Rows are points. Examples show where two turns around zero, p and q, send a point. Where does a point land after both, in the order given? Backwards means that the second turn is done in reverse. Each puzzle has new turns, and all numbers are rounded.

Turn p:
[-23   1 -62] -> [-42  -9 -50]
[ 20 -18  13] -> [ 15 -20  17]
[14 13 17] -> [23  9  6]
[-17  -2   4] -> [-14   9   7]
[ 6  6 28] -> [18 11 20]
Turn q:
[17  2 -1] -> [12  2 12]
[ 32   8 -25] -> [40  0  9]
[-36 -15  16] -> [-38  -9 -16]
[-54   6  13] -> [-41  10 -36]
[ 23 -17 -15] -> [ 21 -21  13]
[18 16 12] -> [ 6 19 18]
Where do these land?
p, then q: [ 53   0 -10] -> [ 30 -35  29]
p, then q: [-27  -5  20] -> [-24  24  -3]
q, then p: [ 2 22 -7] -> [ 15   6 -17]
q, then p: [-28 -17  -3] -> [-31 -10  -6]

Turn p:
[ -8  15 -34   8  11  -5] -> [  1  26 -30  -5   3   1]
[ 11   1 -63 -19  -4  24] -> [ 53  17 -40 -12  -1  17]
[30  3 12 18 11 12] -> [10 16 25 21 14 -4]
[-10 -38  40  17 -16 -11] -> [-24 -47  16  20  10 -15]
[ 47  24 -18  16  -8  -5] -> [ 28  36   5  27 -15 -19]
[-30  17  -6  -7  11  16] -> [-15  10 -11 -16   2  31]
[-10 -25  34 -21   8 -25] -> [-20 -32  22 -25   4 -21]
[-30   2  36 -12 -15  -7] -> [-34 -27  14  -9 -18  11]
Turn q:
[-13 -11  -1  49  -3 -12] -> [18  1 17 46 -9  4]
[ -1   3  13  20 -48  33] -> [ 32   7   2 -10 -49  20]
[  9   3  10 -16  12 -20] -> [ -8   1   2  -8  16 -25]
[ -7  15  13   0 -50  10] -> [ 11  -2   7 -18 -51  -2]
[ -1  23  13 -37  43  11] -> [-36  29  -2 -30  31  -1]
[  8 -41   0  33  -9  -5] -> [ 43 -17   9  25   7   5]
[ 19  13 -27 -17  36 -11] -> [-28   1 -32   5  32 -10]
[-14  -4 -21 -32  20  -6] -> [-32 -20  -2 -10  23   7]
Where do these land?
p, then q: [ -7   1 -24   4  27  34] -> [-16  26 -29  -6  18  20]
q, then p backwards: [24 -7  4 -7  8 -2] -> [  4 -14 -18  -1  13  -5]
p, then q backwards: [-8 -8 31 28 -2 15] -> [-31  -9 -17   9  22 -15]
q, then p: [-28 -14   3 -36 -35 -15] -> [  0 -57  14 -17  -4  -6]
q, then p: [ 30   4  -2  15 -36  27] -> [ 46   6 -10  16 -26  -4]
q, then p: [ 25   3 -34  21  24 -20] -> [ -6  24 -35  15  29 -16]
q, then p backwards: [-35  20  22 -25  15 -39] -> [  1   5  51   9  24 -35]

Turn p:
[ -9  -6   9   7  41  22 -17 -12] -> [ -6  22  -3 -11  22  24 -32  13]
[  1  20  -5 -24   0  17  33  31] -> [ 17   9 -13 -12 -20  -2  35  32]
[ 22   2 -19 -10 -25 -31 -26  10] -> [  7 -17 -13   3 -28 -28  -9 -34]
[ 16   1  -2  29 -18  38  -1  16] -> [-11  -2  23  19 -27  -5 -14  34]
[-45 -22 -36 -34  19  14   5 -14] -> [-33  -2 -39 -27   4  46  16  -4]
[ 24  -9  34  52   1 -55   4  14] -> [ 48 -35  26  36  33 -24 -20 -12]
[  2  -6  36  -1 -16 -19   3  16] -> [ 16 -21  20 -13  15 -27   7   1]
[ 29   3 -13 -11 -18  17   2 -31] -> [-12  23  22   4 -31   8   6 -21]
[-42  16  -3  -7  17  -2  -2 -29] -> [-26  22 -24  -1  35  10  11  -8]
Turn q:
[ -1 -21 -23 -20 -13   8 -28  11] -> [  7 -11 -11   8   4  22 -41  -1]
[ 29  -1   8  13  -3  13  -1 -22] -> [ 17  27   5   9  12  10  16 -10]
[ -8 -27  -5  -4 -12  16  12 -36] -> [ -5   0  22 -10  25  20  -2 -32]
[ 15  13  41  14  32 -12  22  43] -> [ 19 -12  16  11 -40 -28  37  34]
[ 14  11  -1  36  19 -19  32  29] -> [ -1 -19  -5  25  -1 -24  45  25]
[-35  22 -19 -19  -3  30 -21  18] -> [-27  -5 -25 -24 -23  31 -23  14]
[-29  10  -3   9  20  -7 -37  17] -> [-28   7   0   2 -12  -4 -26  39]
[ 26  38  10  13  21 -27  10  25] -> [ 15   6 -22   7 -15 -38  30  31]
[  0 -20  10  -4 -49  -6  12 -36] -> [ -3   8  10   6  12  -4  -6 -63]
[-11 -25 -18 -39 -14   3   0 -49] -> [  4  -1  11 -34  36  12 -31 -38]
Where do these land?
q, then p: [ 41 -27  26  10  -3 -32  -5  -4] -> [ 37   6  26  32  14 -16 -20 -17]
p, then q: [  7 -32 -16 -10  25 -11   5   9] -> [23  3 -1  0 11 38 -9 -8]
q, then p backwards: [ 45  28  -1 -13 -17 -22 -35 -13] -> [ 16  51  -5  -5  38 -18 -20   8]
q, then p: [ -9   4 -16 -25 -17   3 -32   6] -> [-26   5 -19  -5 -20  -8 -26 -10]
p, then q: [ 11   8 -14  -8   5   8  14  -1] -> [  0   2 -17   2  -5   7  14 -12]
p, then q backwards: [-33 -17  12   5 -11 -28  13 -10] -> [ -4 -17 -28  11  -1  -6  36 -11]
p, then q: [-41   5  36 -11  54  55  15  -3] -> [ 11 -25 -23 -41 -51  20   5  57]
p, then q backwards: [ 31  -3  17  35  -3   2 -23  -8] -> [ -4 -37  20  -4  -4 -21 -29  -1]
p, then q: [-15   4  -7  26 -29   0   6 -34] -> [-41   5  30   1   1  -6  20   2]
p, then q: [-28  50 -30  11  13  25  18  34] -> [-24 -41 -52  26  -3   1  20  23]
q, then p: [ -7 -21  -6 -19 -17   1  24  25] -> [-15 -22  25  -8  -6  24 -10 -18]

Turn p:
[  6  29 -18  10   3  -8  -7  34 -22] -> [-18   5 -40  22 -10 -17 -12   4  -7]
[-21 -16 -13 -44  -5  -4 -65 -32   1] -> [  3 -15  -3 -74  26 -18 -29 -11  21]
[ -3   2 -30   2 -31   2 -42 -29   7] -> [-11  11   3 -41 -17   1 -41 -13  21]
[  2  42  -4   6  12 -10  20 -10  -8] -> [ 14  12  -6  30  -4 -14 -12 -26 -18]
[-29   5 -13  34   6   4   5  23 -15] -> [-39  19 -13  26  11   1   6  -7   9]
[ -6 -15   4  -9 -10  37  25  19   6] -> [ -5  24   4  -9  -2  12  37  20 -14]
[29 24  3 21 40 -5 29 13 16] -> [34 10 -9 57  1  3  0 11 -1]
[ 10 -33  16 -28  -1 -28  21 -11  19] -> [ 28 -34  28  -9  -8  -8  29   4  12]
[ 27 -44  17 -31  15  -3  14 -26 -13] -> [ 37 -40   3 -22   5  27  30  -7  -1]
[-15   7  38  38 -31  15  -1  19   7] -> [-44   8  32  18  -1  13  -9  25 -24]
Turn q:
[-17  15   5   4   9  -8  29   8  24] -> [  1  25  -3  13  -4  -4  30 -21  -4]
[  9  -6  18   5   7  36  19 -16 -39] -> [ 14  -4   9 -30  21  -4 -13   6 -46]
[  0   1  -4  36 -22  13  23 -12 -15] -> [ 28   0  -7 -15 -17  22  10   9 -29]
[ 20  39  -9  -3  -8  14  12 -44  14] -> [-10   5 -19 -26 -38  -4 -15 -35 -21]
[-44  20 -14 -15   3 -23  -9 -12  -9] -> [-32   6  -6  -3 -21 -26  27  24   7]
[ -3  -1 -18 -32  -7  -8  -6  44  18] -> [-6 25 26 10  3  1 -1 -1 48]
[  7 -49  16 -18 -27 -33 -36  14  55] -> [  1 -52  13  33   8  15  11 -24  67]
[  2  -9  40  21 -12 -28  -4  37 -12] -> [ 45 -12  11  39  10 -17   8  16   5]
[  7  -2   0  12  34  40 -39  -5 -20] -> [-30  -8   6   9  19  12 -42  20 -34]
[ 21  -8 -35 -10  23  -2  10 -13 -17] -> [-10  16 -30 -29  18   6 -18   7   7]
Where do these land?
q, then p: [  9  -6 -10   5   9 -31  28  66 -17] -> [ 35  18 -15  54 -13 -10 -29  30  -5]
q, then p: [ -5 -22  11  15   7  20  21 -38  -2] -> [ 10  -5 -24 -18  10  17  32 -27  -6]
q, then p: [ -9 -13 -29   0  -9  -8 -26 -11  16] -> [-15  28  17 -17   2  -2  16  16  14]
q, then p: [  7   5   2 -23  24  30  27 -23  13] -> [ 16  -2  -1 -19  26 -11  -4 -44 -14]
q, then p: [ 20   1 -11  -2  -5   1 -48 -32 -19] -> [-31 -11  -9 -40   8  -8   1  19  31]
q, then p backwards: [ 21  12  -5  17 -34  -3 -49 -28   5] -> [ 48  -1  -1  16 -29 -36 -19  -1 -13]
q, then p backwards: [-12   2   5   8   7  55  -3 -14   5] -> [ -9   6  36  11 -29  20   3 -18 -20]
q, then p: [  7  13   8   9   9 -43  26  53  16] -> [ 25  18   7  54 -30   4 -34   1   6]
q, then p: [-12  26 -18   3 -25  -4 -17 -29 -16] -> [-30  -7   1 -28 -27 -21  14   8  -3]
q, then p: [-24  -2  25  -7  27   5   2  -4   0] -> [ -8 -14   0  24  19  -2  14 -25   2]
p, then q: [ -2 -15  22 -26 -10 -22  39  59   1] -> [57 23 -9 -3 21  5 47 16 14]

Turn p:
[ 18  10  34  -6   8   8 -15   7 -53 -33 -38] -> [ 22  34  23 -31  22  11  10 -43 -34 -12 -20]
[-15 -16  22  16 -14  -5 -28 -22  -6  12  24] -> [-12 -10  29  31 -17   9  -8 -14  -8 -15  22]
[ 16 -16  -3 -16   7  11  15 -22 -14  17  33] -> [-30   5 -16  11  -2 -30 -13  -6 -20   1  20]
[ -8  16  12  -5  14 -39  25  46  -2 -21  29] -> [ 18  -8 -10  -2 -26 -17  -2  32 -23 -26 -50]
[ 35 -16  15  -1 -17  25   4  20  43  22  29] -> [  7 -20  -8  -2  -3 -48   9  11  27 -30  40]
[ 18 -34  18 -14  15  20 -23  15   8  19  13] -> [ -4 -28  12 -10  24 -26 -16  -5  -7 -24  28]
[-16  20 -37  22  12  33  -8  -7  12 -53 -12] -> [ 10  30 -33 -17   7  58 -18   7  26 -10   2]
[  5  13 -15  -1  -1  14 -11 -10 -10  48   7] -> [  2   6   6  30  21 -17  -8   8  -3  28  26]
[-11  -9 -37  47 -25 -48  15  21  -6  12  -4] -> [ 11 -33 -24  45  -8  26  46  16  -5  12 -23]
[-19   8  20  11  17 -14  25  -1 -13 -21 -35] -> [-13  20  17 -21   2  22  23   5  -7   0 -39]
[-36   5 -38 -11 -25  20   8 -25  10  -9 -25] -> [ -7   8 -14 -18 -17  40  -1   7  17  46  21]
[ 13  19   8 -44   9 -27  -7 -23  31   5 -20] -> [ -6  -5  16 -16  -7 -29 -24 -19  36  30 -28]
Turn q:
[-20  14  -2 -17   2  29  -1 -22  39 -16 -33] -> [ 13   5  -3 -22 -39   7  -2 -39  30  14 -16]
[ -3   0  -1   1 -36 -13  24 -17  23  -3   5] -> [  7  -6  -1  32 -11 -23  15 -29   0   8   6]
[-25   7  16 -13  32   6 -37  50  17  28  28] -> [-23 -24 -31 -61 -10   2   9  30 -20   0  25]
[ 12  -2 -13  -4 -10 -15  42  20 -26  10 -17] -> [-20  20   5  24  28  -7   9   4 -15  28 -23]
[  5  15   3 -11 -10 -31  11 -11 -25  14  -9] -> [-10  12  10  10  28 -21 -20 -15 -15   7   3]
[-17  -8 -25 -38   7  12  -9 -33  24 -18  -4] -> [ 21 -16   5 -23 -11  14   8 -48   5 -13 -23]
[ -5 -12  15  14  -3 -24   5 -12 -10  -8 -30] -> [ -1  -6  23  20   3   6 -27  -4   5  23   5]
[ 11 -11  40 -46  23  27 -34  14  19  11   6] -> [  6  -7  27 -71 -15 -11  20  16   5  -4  14]
[ 19   9 -19  18 -33 -14 -20  36 -23  21   0] -> [-26  -3 -13  20   4 -33 -16  37 -21 -13 -21]
[  2 -16  -1  19 -14  11  11  16 -48  47  13] -> [-19  33   7  19   2   3   2  35 -53  -7   4]
[-24  21   2 -18  -8  26   0 -23  14 -53   7] -> [-10  -2   0  -6 -17  16  14 -45  46 -26   2]
[ 27 -28  -9  34  13  -4  13  22 -23   2  19] -> [  7   0  -1  28  25  18  14  49 -12  -2  -2]
[-22  -3   2  -7  -6 -18  -3 -39  23 -39 -24] -> [ 13 -26  15  10 -11  10 -19 -48  30   8   0]
[41 13 -9 68 44  5  0 -1 -4  4 39] -> [ 42  18 -44  20  27  21  -5  57  13 -20  24]
Where do these land?
q, then p: [ 13 -30  12 -13  25  -1  24  14  22 -32  33] -> [-39  -1 -23 -24   6 -34  18  28   1 -19   6]
p, then q: [  3  20  33   6 -37 -42  -7   6 -37  30 -11] -> [  8  40  30  43  12 -18 -18  16  -1  27  31]
p, then q: [ 26  16  19  27 -47 -17 -31 -17 -22   2 -12] -> [ 43  37   7  40   0 -11  -4  -6  20  -3  30]
q, then p: [ -9  -6 -37  -8  -6 -16  24  20 -29 -25  13] -> [-33  14   2 -14  27  41   9  22  -4  -1  -8]
p, then q backwards: [ 14 -13  34 -19 -19  24 -23 -23 -26  32 -16] -> [-10  -5  45 -36 -13 -25  22 -29  -9  14   4]
q, then p: [ 20 -12 -36  -8  24   3   8  14   4 -19   3] -> [-11   1 -14 -33  36  -1  14   6  11   7  -7]
q, then p: [-18  15  25  -5 -48  -9   0 -15   6 -10 -45] -> [ -6 -14  47  37 -32  12   6 -15  25   8   6]
p, then q backwards: [36 34 18 -5 -9 13  4 24 -7 23 -5] -> [ 51  10  10 -13  -8  -3  17 -18  12  20   8]
p, then q backwards: [-23 -30 -12   3  42  22  -9  25  28 -23  14] -> [ -5   6  -7  13  33  -7 -56  18 -25 -14  18]
q, then p: [-11 -10 -15 -20  -3  12 -10 -19  43  16  22] -> [-15   3 -33  -6 -17 -16  16 -39 -11  17   5]
q, then p: [-11  22  -7 -13  33  -5  -8 -13  -9 -21  13] -> [-17   7 -13 -20   7   4 -40  -3  14  -1   7]
p, then q backwards: [  9  18  13  11 -14 -23 -26   5 -14  44 -36] -> [ 29 -37   7 -16  -8 -24  41 -19   6 -14 -13]
p, then q: [-11  -9 -31  22  34  -8  38 -22   9  -8  -3] -> [-23   1 -35  -9 -27  32  -4 -12  -9  20 -27]
q, then p: [-36 -13 -17  20  26  45  17   0  32  -9  30] -> [ -2  26 -54 -17  -9  -4  19  11   4  16  50]

Turn p:
[-12  27 -32   4 -37 -10 -32  10   4   2 -21 -30   3  -1] -> [ -7  19 -12 -25 -12  -8 -62   1   4   5   8   2  23   0]
[-27 -17  28 -22 -13   1  10  33  17 -19 -21  -3   5 -20] -> [  6 -13  21  -9 -14   1  -8  43  12 -40   7  -9 -13 -17]
[ 20  17 -26 -28 -35  21 -17  -4 -44 -15  -3 -15  17  11] -> [ 13   6 -28 -44  -2  15 -10 -22 -26  -6  39   1  31   3]
[ 14  17 -15 -15  23  12   6 -12  36  17  49  10  -5  30] -> [-10  14   4   7   7  23  34  -9  41  49   8   3   3  20]
[-16  28 -14 -21  -2  -1 -16 -20 -29  -7   7 -49 -26  16] -> [-25  28 -27 -21  18  10 -23 -26  -1   2  22 -43   3  -7]
[ -2 -20  30  28 -18  34  12  -9   5  -8 -41 -11  12  -6] -> [  6 -16  11 -17 -40   6   0  -2 -20 -34 -43  -9  -3   1]
[-18  -5  -5  -3  35   5 -26 -18   1  36  39  37   6  -5] -> [-14 -10  -4  30  39  41   7  -2   6  30  -8  34 -16   2]
[-14   7  26  19   0 -13  24  36 -13  -2 -32  -2  17  19] -> [  0   4  31 -10   7 -26   3  34 -25 -20 -21 -16  23  -1]
[  9   8  -6 -14  20 -20 -14 -45  19   7  29  62 -26  17] -> [-17  16  17  42  25  13  24 -41  25  12  20  42 -18  25]
[ 22  19 -20 -31  65 -16 -11 -36  26  29  13  33   0 -17] -> [ 14  39 -22  28  43  13  29 -15  41  22 -10  46 -27  -3]
[-10 -19  -1  22 -13  17  37  38  -9   1 -31   4 -22 -24] -> [-10 -21  -9 -10 -27 -35   3  42 -26 -20 -12  -4 -22  14]
[ -3  -4  28  25 -40 -10  38  10 -12  -7  -4 -20  17 -30] -> [ -7 -14   1   9 -45 -21   4  19 -29 -18  -5 -14  21 -38]
[ -6 -51  -7  19 -18 -11  27   9  -8 -19 -18 -24  18   9] -> [  4 -53   3 -17 -10 -37  -2  -3   0 -20 -15 -20  18 -12]
[ 15  20 -15   7  47  -2 -28 -13  12 -26  44  20  -8   2] -> [ 26  14 -13  50  25  22   5 -17  22  26  13  -6  -2  31]
[ 28 -27  28   9 -14  -6  -9  22  -6  12 -10 -13 -10  -3] -> [ 21 -13  25 -14 -15 -18  -6  -2 -25  12  -2  -7 -24 -18]
Turn q:
[-32  11  26  -6 -11  19 -26 -15   4 -10  18  19  -6  12] -> [ -8  16   8   2   4  27  -4   2  -5  -7  32  -6 -24  37]
[-15 -21 -46  -5  -1 -17 -31 -17 -24 -20   7 -15 -14 -30] -> [-25 -32 -21  15 -22 -16 -41   4 -31  13  17 -19  -3 -12]
[-32  25  25  -5   5 -14  31 -12  -1  30 -27 -41  -9 -23] -> [-50  16  17 -41 -26 -21  19   2  28  -4 -19  -9  -4  -5]
[ 15   9 -28  30   9   2   5  46 -10 -33  18 -25  15  -2] -> [  0  17 -24  45  17 -14 -13  12  -4 -25 -15 -10  34 -27]
[  3 -26  24 -27  18  17 -12 -19  -8  41  22  -1 -30 -19] -> [ -4   3  47 -24 -11  13   8 -21 -39  23   9 -12 -22 -15]
[ 21  31 -13  10 -24  34 -15 -14  29 -10 -22  25 -36  37] -> [ 27  -1 -43   9  14  49  16  -9  31  17  -2 -15 -37   9]
[-11 -23  -2   6 -12  47   0  29 -30  38   8  17  12  21] -> [ 16  30   9  -2   9  28  14  25 -39  35 -14  -1  30  20]
[ 10 -34  37   0  16   5   5 -23  23 -37  -2  12  37   6] -> [  8 -35  24   0  37   0   1 -25  -5 -38  -2  19   4  34]
[ -1   7  -7  17   8 -16   7  10  42  13  -9   1   2  36] -> [ 18   1   2  12  20 -16  21  -3  46  17   5  -9   6   6]
[ -6 -10 -11 -13 -20 -28  31  -5  14 -17  31  -1  27 -40] -> [ -7 -36   9  -2 -18 -17   8  26  -4 -40  30  15  22 -20]
[ 30  -9   9  -3  16 -15  29  10 -19 -28 -14  19 -23  22] -> [ 29   1 -18  11   7 -28  15 -11 -14 -12 -31  23 -30   0]
[-27  39  32 -14 -15  12   3  38  22  36 -30   0 -16 -42] -> [-43  32  30 -22  -4  30   9  40  38  13 -12  20 -22 -25]
[ 25  15   6 -38  28  -8  22 -23   4 -28 -21  20  19  13] -> [ 26 -13 -19 -42  28 -20  -6 -17   6 -29  -3  24 -21   2]
[  3 -18 -35  28 -37 -23 -42  12 -24  28  22 -45  13  24] -> [ 18   5   3  37 -49  -4 -35   5   3  30  -2 -43  51   8]
[ 20   4 -15  18  20 -15  -7 -17 -21  -4  -1  15   9 -16] -> [ -4  -5 -22   3  -5 -10 -14 -31 -12   4   7  25  12 -12]
Where do these land?
p, then q backwards: [ 30 -10  35  27  37   4  -5  12  13  16   1 -11  37 -29] -> [ 51 -25  -9  -8 -19   8  12  44  -5  15  -8   2 -27  17]
q, then p: [-31  -1 -23 -12 -28  33 -33 -28 -35  12   6  38  -9  10] -> [-27 -12 -15 -45  18  26   3  -3 -28  47  27  -1   5  22]
q, then p: [ -8  23   6 -34  -2   7  28 -21  28  17  10  -2 -28  25] -> [-10  19  -9 -14 -20 -15  33   5  28  10  29 -29 -21 -14]
q, then p backwards: [ 11  12 -31   2  24  17 -39  24  11   0  15 -38  15   5] -> [-23  22   4   3  11 -36 -29   0 -11 -16  14 -46  14   6]
p, then q: [ 36 -30  15  16 -22  34  10 -17  -3 -17  18 -29  15  22] -> [ 16 -40  12 -36 -34  15  11  -1 -16 -14 -28 -20  19  11]
p, then q: [  0   8  44  -4  -6 -30  27  -6 -23  30 -28 -35  18 -39] -> [-54  -3 -16  -6 -28  -4 -27  21  -5 -21 -15  39  -8 -38]
p, then q: [ 38 -31 -18  -3 -23  15   9  15  12  -9  27  39   4 -10] -> [ 50 -19  14  17 -17   7  40   7 -22   8   9  15  10   6]
q, then p: [ -8  33  35  16 -12  34  12  28  37  10 -31  20  -3  18] -> [ -5  33   9  -8 -13   7  35  37  28  -2 -30  -5 -12  45]
q, then p: [-35   9  24  25 -15  12  29  26 -23  -4  25  38 -33  -2] -> [-40  13  -2  16  -7 -21  24  34 -36   2  12 -13  26  39]
q, then p: [ 14 -13  -9  -7  -7  15  12   8  33 -22   0  -1 -13 -38] -> [ 12 -35 -18  14  -9  -3   2  22  -3 -20 -10 -12 -32   2]
q, then p: [-10  20 -26 -21  38  -7  -8 -15 -13 -21 -42 -31 -32  16] -> [-21  24 -24 -13  30 -27 -46 -18  35   1   4  -6 -28 -10]
q, then p: [  2  30 -13 -17   2 -16 -39 -15 -38 -15  22   1  35 -12] -> [ 18   0  -8  11  12  39 -38 -24  -2  13  42  13  22   6]
p, then q: [  1 -17 -19  23 -20 -36  24 -19  28  -9  14  11 -26   9] -> [ -9 -26  18  21 -25 -18  21  -6  30   6  28   4   7  33]
p, then q: [-14 -45  15   6   7 -41 -17  20  -4 -25   7  15  -4  -1] -> [ -8 -13  38  45   4 -16  -4 -38 -15  -6  -8   8  -6   1]
q, then p: [-35 -10 -29 -28  28 -21   5 -15  -7   3 -27  -5  24  17] -> [  0  -1  18 -14  54 -15 -12  -2  29  17  18   8   0 -28]
p, then q: [  9  23  -7  10  -2 -20 -14   4 -17  37 -17  -9  -1  10] -> [ -9  26  -3 -27 -12  -9 -26  -8   5  18  13  21  -6  -3]
